Every row gives one point. The ring and each string are closed loops that go straight from each point to the next, and from the last back to the first. Before rounding, they use only three directions, however many columns there are. How many times does the string pass through the ring? Passing back the other way cancels.

Ring (9 x 4):
[[ 81   4  33   3]
 [ 62  10  45   8]
 [ 13  11  45  12]
 [-40  -2  19   8]
 [-59 -21  -6   1]
 [-47 -43 -27  -7]
 [  7 -50 -34 -13]
 [ 37 -42 -28 -13]
 [ 81 -16   1  -6]]
String (12 x 4):
[[ 62 -38 -39 -17]
 [ 53  -4 -18  -8]
 [ 43  -4   3  -2]
 [ 39  16   2  -1]
 [ 44  31  32   8]
 [  8   4   0   0]
 [ -3 -24  43  10]
 [-28 -29  25   6]
 [ -2 -17   0  -1]
 [-56 -18 -47 -10]
 [-37 -59 -55 -16]
 [ 20 -71 -38 -17]]
Times through: 0
String (9 x 4):
[[ 62 -20  27   1]
 [121 -19  28  -2]
 [ 92 -46  23  -4]
 [ 40 -31   6  -3]
 [ 26  -1 -23  -8]
 [ 66   3 -35 -13]
 [104   2  -8  -9]
 [ 48  19 -13  -5]
 [ 36   1   1  -2]]
Times through: 0

Ring (8 x 6):
[[ 37  -1 -18 -69  -2 -19]
 [-11  19 -64 -40  41 -39]
 [-40  22 -62   2  65 -25]
 [-54 -20 -27  37  75  17]
 [-29 -62  23  34  52  54]
 [ 16 -66  76  23   8  78]
 [ 56 -42 101   3 -30  77]
 [ 65 -15  52 -46 -33  28]]
String (13 x 6):
[[ -49   -5   -4   59   67   31]
 [ -13  -25   20   25   36   38]
 [ -10  -67   14   -2   38   39]
 [  12  -92   52   -5   17   64]
 [  17  -24   37    1    9   38]
 [  34  -24   53   -7   -7   44]
 [  30  -47   13  -49    3   17]
 [  38  -28    4  -60   -3    3]
 [  19   -1    5  -23    9    8]
 [  11   32  -18  -20   16  -13]
 [ -32   56  -92  -24   59  -58]
 [ -62   15 -102   -9   89  -46]
 [ -87   23  -73   55  105  -13]]
Times through: 0
String (21 x 6):
[[ -40   -3  -75  -21   68  -31]
 [ -41  -21  -64  -15   70  -18]
 [ -92   19  -78   57  110  -14]
 [ -63    3  -23   63   81   21]
 [ -27  -10   13   44   47   36]
 [ -17  -19   25   38   38   44]
 [ -18  -36   49   56   38   66]
 [   3  -28   40   22   21   48]
 [   5  -58   27   -6   23   41]
 [  13  -17   37    9   12   39]
 [  30  -24   68   13   -6   58]
 [  27  -57   30  -32    5   34]
 [  68  -57   74  -46  -35   52]
 [  95  -11  102  -36  -64   56]
 [  54   16   64   -7  -28   37]
 [  25  -12   16  -25    4   16]
 [  31  -31  -37  -92    7  -27]
 [  27   -4  -79 -115   14  -64]
 [  12   48  -44  -41   17  -37]
 [  -5   49  -38  -11   30  -25]
 [  -2    8   -1    3   27   10]]
Times through: 3
